Every row gives one point. The ring and each string are closed loops that go straight from each point to the next, and from the last back to the first. Before rounding, they use only three directions, however many columns there are. How many times does the string pass through the ring? Passing back the other way cancels.

Ring:
[[ 0.00 -0.34 -0.16  0.31]
 [-0.28 -0.35 -0.08  0.37]
 [-0.52 -0.21  0.00  0.33]
 [-0.50  0.05 -0.05  0.28]
 [-0.28  0.40 -0.16  0.17]
 [-0.03  0.53 -0.15 -0.14]
 [ 0.01  0.37 -0.04 -0.36]
 [ 0.06  0.05  0.05 -0.47]
 [ 0.13 -0.12  0.01 -0.34]
 [ 0.18 -0.26 -0.13  0.03]]
String (29 x 4):
[[-0.17  0.15 -0.18  0.25]
 [-0.23  0.37 -0.27  0.41]
 [-0.09  0.14 -0.15  0.12]
 [-0.32  0.19 -0.03  0.01]
 [-0.24  0.71 -0.21  0.09]
 [ 0.00  0.81 -0.31  0.08]
 [ 0.12  0.61 -0.31  0.08]
 [-0.11  0.18 -0.07 -0.08]
 [-0.22  0.20  0.08 -0.37]
 [-0.08  0.38  0.11 -0.66]
 [ 0.12  0.38 -0.01 -0.55]
 [ 0.24  0.32 -0.14 -0.29]
 [ 0.02  0.08 -0.06 -0.17]
 [-0.15 -0.11  0.11 -0.34]
 [-0.15 -0.16  0.11 -0.31]
 [ 0.08 -0.02 -0.09 -0.09]
 [ 0.33 -0.04 -0.21 -0.01]
 [ 0.43 -0.30 -0.20  0.00]
 [ 0.54 -0.31 -0.34  0.25]
 [ 0.20 -0.13 -0.25  0.24]
 [-0.03 -0.15 -0.11  0.13]
 [-0.28 -0.36  0.06  0.03]
 [-0.22 -0.64 -0.08  0.48]
 [-0.14 -0.37 -0.22  0.61]
 [-0.09 -0.08 -0.22  0.40]
 [-0.39 -0.27 -0.10  0.49]
 [-0.86 -0.49  0.16  0.40]
 [-0.77 -0.32  0.17  0.19]
 [-0.32 -0.03 -0.02  0.09]]
Times through: 2
